Each row is a point. The window is the flat piece filled in between its corners: a triangle in 3 columns, a solid with four corners in 4, and so on. A path goes straight from each point to the next, and from the last back to the first. List the points from which the path goes on through the window.
In the rows, 100 means zero.

Window (3 x 3)
104 64 41

76 77 60

113 62 167
Path:
(1): 148 103 7
(2): 129 94 164
(3): 101 44 155
(4): 69 43 146
(5): 131 83 154
(6): 120 83 123
(7): 104 37 116
(8): 62 28 108
Through the window after points: 2, 8

Window (6 x 6)
75 116 17 19 126 110

83 79 173 42 100 75

121 177 38 128 122 80

66 179 125 85 103 144

114 46 75 92 118 195

70 137 161 148 143 66
Path:
(1): 166 190 74 105 166 87
(2): 88 149 48 124 102 89
(3): 97 151 49 91 89 91
(4): 107 119 122 91 182 85
(5): 95 127 49 50 145 110
(6): 71 121 22 44 100 104
(7): 76 98 49 95 57 113
(8): 115 125 89 61 152 140
Through the window after points: 1, 3, 5

Window (9 x 9)
145 93 167 94 78 91 122 145 110

43 72 68 73 103 127 105 70 107

93 155 134 83 105 85 144 137 104

75 82 19 114 111 110 111 70 138

105 124 148 103 55 56 127 110 79

109 108 122 97 60 98 176 157 83

102 115 40 22 114 83 103 53 85

99 80 112 112 84 81 79 165 80

108 115 59 83 101 138 50 57 55
Path:
(1): 72 109 74 75 5 84 131 102 117
(2): 103 114 124 96 42 100 96 132 106
(3): 97 75 94 106 135 64 98 138 57
(4): 95 95 88 90 113 107 129 77 101
(5): 79 123 39 63 44 91 92 92 123
(6): 100 120 81 69 72 93 108 106 96
(7): 106 94 119 101 105 84 113 91 60
(8): 105 103 121 87 110 74 144 109 91
(9): 104 110 77 61 71 100 89 104 114
(10): 95 123 114 82 34 75 87 98 110
(11): 102 115 116 94 127 84 126 102 78
(12): 104 56 79 100 121 76 152 104 64
(13): 89 134 110 79 68 100 84 97 104
(14): 104 124 77 64 77 117 55 96 82
(15): 104 95 76 106 111 121 85 77 59
(16): 107 101 105 112 139 99 107 105 86
Through the window after points: 2, 6, 12, 14, 16

Window (11 x 11)
143 139 99 69 93 67 79 61 73 108 66

83 80 34 105 146 105 172 99 39 120 164

33 147 105 81 124 180 71 95 25 124 131

146 109 134 151 134 34 41 160 74 79 45

87 145 135 161 146 90 115 97 129 111 99

105 127 157 158 103 170 188 125 67 78 38

146 127 188 124 82 143 67 60 49 86 120

67 56 126 72 90 120 44 161 72 151 95

102 55 90 100 195 83 56 95 56 52 110

115 123 123 112 37 87 124 90 77 59 76

123 108 20 131 127 154 55 143 89 134 114
Path:
(1): 56 92 66 164 125 83 132 73 28 143 123
(2): 102 109 84 89 133 127 126 112 68 98 134
(3): 126 120 98 55 169 106 78 134 101 79 142
(4): 71 54 117 176 117 86 78 84 36 103 56
(5): 108 93 158 190 114 136 80 24 27 116 90
(6): 110 141 126 57 102 106 85 163 118 92 121
(7): 116 133 147 115 122 129 121 102 80 88 104
(8): 97 86 109 159 92 110 70 94 46 97 47
Through the window after points: 1, 3, 5, 7

Window (14 x 14)
75 91 76 153 50 109 44 51 63 59 81 128 120 103

100 85 57 108 135 125 55 84 138 141 87 102 145 71

139 126 71 49 157 80 77 105 70 131 62 112 57 50

124 81 88 54 100 150 31 96 92 55 162 132 72 74

53 105 48 86 89 82 145 90 118 75 34 71 51 59

23 121 120 84 69 128 116 157 85 129 113 62 96 127

137 119 115 95 148 102 53 116 102 84 95 112 115 91

99 162 83 94 143 92 84 55 75 89 143 77 96 139

104 118 92 5 121 92 121 136 61 92 127 96 104 152

109 108 49 103 181 108 118 80 73 86 88 78 79 59

149 100 125 62 89 134 88 130 102 141 129 135 86 91

89 154 93 98 71 170 83 66 65 98 78 79 78 133

84 137 17 92 130 77 88 144 111 83 144 133 157 134

127 95 115 139 67 103 44 106 62 70 99 52 52 133
Path:
(1): 101 134 95 64 84 90 96 94 61 102 94 74 114 64
(2): 125 108 82 75 97 128 94 111 75 85 113 56 123 60
(3): 80 97 73 110 113 103 67 91 92 83 83 137 52 117
(4): 91 106 80 75 127 114 77 83 89 91 119 117 86 119
(5): 132 132 86 91 101 113 72 111 84 99 116 73 107 84
(6): 134 129 99 104 120 96 59 92 87 86 108 83 126 83
(7): 86 99 85 70 151 127 99 130 103 105 92 136 63 119
(8): 77 102 72 113 123 129 78 119 103 101 94 112 64 135
Through the window after points: 4, 6, 8

Window (14 x 14)
26 25 108 69 80 94 75 159 46 51 129 29 99 65

93 124 67 53 57 86 150 104 66 69 82 142 108 128

135 90 59 108 87 44 137 92 96 23 86 128 108 94

113 191 60 96 79 62 73 30 67 118 117 157 46 102

24 121 50 57 110 67 137 145 96 121 108 99 33 135

126 111 114 79 85 104 66 52 106 93 106 39 51 93

88 144 73 128 66 32 75 102 128 69 63 68 109 180

98 87 100 114 114 73 90 87 78 102 95 107 84 164

105 104 159 102 90 5 89 154 76 98 81 160 94 108

112 117 88 167 71 101 97 115 177 78 95 166 84 192

128 65 106 150 51 74 105 90 77 140 22 110 75 106

108 98 148 114 59 38 67 114 56 78 172 22 67 110

93 50 78 80 90 83 109 96 141 109 162 84 124 88

64 92 114 143 101 76 147 138 106 76 67 92 134 118
Path:
(1): 64 90 140 96 70 43 130 65 112 65 87 106 57 134
(2): 123 112 57 115 111 96 69 117 63 123 101 103 104 129
(3): 110 140 65 126 88 64 97 129 79 73 80 104 101 135
(4): 81 80 132 89 72 64 126 84 98 93 84 135 75 116
(5): 91 125 85 94 51 42 134 57 95 93 99 136 68 135
(6): 105 140 73 95 93 82 76 97 78 90 98 109 84 108
(7): 150 100 73 145 77 45 86 180 81 110 61 122 109 98
(8): 70 97 110 83 87 72 123 50 102 66 115 104 82 116
Through the window after points: 1, 5, 7

Window (14 x 14)
90 127 104 105 120 119 89 96 67 66 79 65 77 124

126 73 89 67 85 103 87 82 106 79 107 52 126 99

84 98 63 111 119 117 151 89 102 105 91 93 73 113

93 78 124 78 65 158 98 135 146 97 139 53 165 130

83 75 123 82 132 90 103 119 122 126 41 93 121 117

77 101 96 118 124 105 72 81 119 95 71 111 124 99

84 68 88 126 127 98 131 87 69 68 142 116 106 153

111 121 89 89 137 86 118 102 73 71 69 109 120 83

119 115 82 132 145 92 121 113 111 123 102 79 90 119

170 80 127 63 125 130 107 79 89 120 83 147 128 128

66 130 127 84 79 88 82 89 32 117 123 111 43 92

115 137 97 84 113 80 106 81 112 95 83 114 111 144

61 86 195 100 22 114 82 128 101 78 114 64 39 65

85 81 95 140 83 84 102 80 69 114 51 126 157 128
Path:
(1): 82 113 145 89 106 119 136 77 70 104 130 77 99 100
(2): 82 94 105 108 81 92 83 103 76 98 92 111 87 113
(3): 87 103 92 96 108 98 107 119 79 113 97 110 73 105
(4): 105 136 136 120 105 92 94 48 78 102 122 64 98 117
(5): 90 89 130 101 110 85 127 52 90 118 113 86 111 125
(6): 90 120 82 106 82 119 68 150 71 81 70 115 97 97
(7): 128 115 43 86 120 84 90 167 118 65 90 93 102 115
(8): 91 82 129 102 99 102 109 53 77 105 91 90 103 109
(9): 122 73 146 44 155 82 127 51 108 104 92 88 139 130
(10): 87 90 95 115 101 113 101 120 98 102 83 106 105 119
(11): 125 105 64 86 62 86 89 148 70 100 93 101 110 106
(12): 68 99 140 93 129 125 111 52 102 91 111 76 91 108
Through the window after points: 1, 3, 5, 9, 11

Window (14 x 14)
107 129 106 76 74 92 49 44 72 94 34 97 118 195

98 140 150 123 126 118 105 103 96 120 143 76 93 67

80 130 118 134 95 97 120 115 126 111 49 75 161 162

64 108 132 185 99 135 116 50 129 83 97 89 137 171

126 65 129 34 85 95 55 77 112 106 80 109 98 132

117 86 96 88 103 56 167 45 117 86 76 67 114 70

59 74 141 82 55 79 156 148 44 104 85 159 84 100

118 159 118 140 57 143 86 101 157 139 146 117 122 107

33 95 131 73 132 155 72 63 89 75 63 138 55 29

80 75 60 105 132 65 115 64 83 118 119 66 96 67

130 114 142 102 100 134 74 102 50 140 109 109 184 108

113 127 123 77 120 107 76 66 129 63 157 99 168 83

93 105 120 34 98 181 100 119 67 103 132 121 83 64

119 73 107 126 58 73 118 135 92 64 95 98 90 77
Path:
(1): 60 99 148 90 36 90 117 77 98 97 126 66 118 110
(2): 80 118 127 84 58 108 79 90 76 94 83 86 118 129
(3): 106 90 116 91 111 90 128 96 90 105 92 156 101 110
(4): 110 100 112 88 102 116 116 111 81 96 99 122 97 112
(5): 42 103 155 99 55 100 75 68 106 112 91 97 110 79
(6): 65 122 111 99 47 105 69 33 80 114 130 45 133 94
(7): 107 108 126 87 117 117 99 96 113 104 101 123 123 117
(8): 126 94 65 119 178 113 85 97 83 100 63 130 92 63
Through the window after points: 2, 4, 8

Window (14 x 14)
87 84 105 79 100 94 151 153 122 122 127 69 79 48

121 61 147 138 131 111 88 95 64 67 96 140 90 137

56 55 75 105 111 117 100 81 136 102 166 95 78 109

83 86 120 116 93 119 132 98 71 98 110 21 79 83

125 79 125 146 133 114 93 58 110 108 56 106 70 86

78 66 112 49 99 70 118 105 120 162 83 87 103 133

86 41 111 124 97 51 122 72 101 93 155 150 86 99

176 115 129 79 92 133 90 56 69 101 120 131 115 72

88 73 79 152 119 108 48 137 54 97 86 110 124 94

127 120 74 118 61 139 148 96 118 70 129 31 68 93

89 32 79 103 117 112 126 82 93 132 114 134 99 107

100 141 119 126 100 138 115 90 62 144 82 115 91 103

116 106 104 133 158 74 123 140 66 121 117 92 119 78

116 168 72 26 142 103 121 74 97 84 11 115 91 86
Path:
(1): 117 94 94 94 99 81 102 88 100 117 106 101 67 96
(2): 70 54 119 115 115 93 142 95 94 86 129 129 122 88
(3): 71 80 114 84 93 92 144 87 111 111 97 92 136 96
(4): 136 83 106 107 131 99 66 99 91 156 77 111 30 126
(5): 143 92 91 92 120 116 107 117 71 124 87 82 42 102
(6): 65 87 137 105 91 86 139 61 123 97 134 108 156 89
(7): 108 127 85 165 86 131 146 91 122 75 92 87 119 83
(8): 119 88 89 5 113 99 104 97 79 113 106 65 34 102
(9): 167 102 92 86 106 124 91 115 83 138 120 119 45 106
(10): 38 52 120 127 130 86 127 77 97 73 68 103 143 97
(11): 78 96 118 160 125 101 134 126 111 85 31 96 153 91
(12): 125 97 99 78 114 118 97 94 77 113 119 99 73 92
(13): 103 59 100 97 119 104 109 95 91 135 125 134 59 111
(14): 95 75 102 114 112 94 122 90 93 98 92 94 135 94
(15): 74 65 121 110 89 131 117 107 116 85 109 118 141 109
(16): 141 117 97 122 149 89 102 76 60 133 71 96 42 86
Through the window after points: 1, 3, 7, 9, 13, 15

Window (14 x 14)
78 62 128 139 148 135 62 69 87 145 121 150 134 123

88 54 41 141 172 36 149 79 95 56 144 128 69 133

116 61 184 181 100 88 64 89 67 155 129 116 38 115

114 98 54 77 118 51 119 83 62 44 170 51 77 96

73 99 50 82 84 117 102 126 91 62 85 75 56 121

140 73 32 134 126 57 155 88 77 52 116 82 104 56

82 29 151 111 130 53 104 86 55 129 102 139 109 143

90 81 75 124 90 88 147 86 106 14 125 50 91 131

64 112 101 115 14 61 47 113 82 72 132 95 86 91

125 42 77 111 154 71 82 90 134 50 100 81 80 116

62 95 63 111 161 73 138 100 142 84 101 59 104 92

110 167 138 88 10 95 72 146 99 86 131 121 87 118

94 77 91 102 122 76 136 103 83 21 150 102 71 41

81 125 119 71 5 117 79 73 136 115 106 112 66 106
Path:
(1): 100 114 78 112 94 77 92 75 99 89 108 93 63 106
(2): 67 96 148 144 107 62 132 25 63 43 58 91 114 106
(3): 111 55 41 95 128 85 89 133 119 95 167 94 68 92
(4): 76 5 87 106 67 63 84 142 162 99 119 92 101 142
(5): 108 143 114 143 144 106 120 48 27 70 111 118 70 76
(6): 150 146 82 78 94 81 105 46 101 57 81 85 80 93
(7): 78 31 54 150 107 69 141 128 85 81 149 98 98 80
(8): 81 77 115 96 90 91 114 127 127 75 128 104 107 113
Through the window after points: 6, 8

Window (14 x 14)
49 128 111 114 99 80 75 49 88 115 95 132 68 105

70 88 112 93 119 137 70 92 48 77 97 98 94 78

86 83 129 99 79 179 59 83 115 80 88 53 100 32

80 132 128 88 115 59 55 104 146 50 93 120 112 67

127 150 49 116 118 105 115 54 92 107 75 86 144 28

133 94 161 126 48 60 79 94 118 94 67 50 81 129

125 79 81 81 97 121 127 96 123 80 130 129 42 79

146 139 88 64 102 79 115 121 116 104 132 52 106 103

94 79 69 48 98 83 107 119 132 72 80 84 68 127

89 124 131 69 74 137 97 74 66 57 99 108 94 113

110 57 108 137 50 143 73 75 88 66 135 95 113 117

93 131 44 82 75 112 87 113 82 54 82 83 92 65

101 107 50 90 58 74 64 95 69 134 55 95 134 59

81 144 137 94 107 145 106 125 98 72 84 88 107 107
Path:
(1): 86 117 92 78 51 84 166 149 95 75 87 57 133 83
(2): 58 95 110 104 80 107 90 96 92 64 90 96 101 45
(3): 128 111 113 105 91 106 70 76 106 92 90 100 87 141
(4): 145 109 93 95 120 130 52 103 104 64 69 103 92 108
(5): 69 118 122 104 80 106 104 87 96 93 104 96 91 97
(6): 80 96 112 89 54 115 127 129 70 71 80 86 121 91
(7): 107 126 127 90 100 109 60 50 99 81 102 101 71 111
(8): 119 120 87 95 104 106 80 92 112 100 87 107 85 103
(9): 78 116 95 90 81 99 114 79 70 66 104 88 113 69
(10): 57 110 127 84 67 90 153 86 81 99 82 76 94 99
(11): 145 101 92 92 89 126 5 113 112 64 103 103 94 96
(12): 122 106 121 113 83 93 46 74 108 84 81 83 72 104
Through the window after points: 4, 6, 12
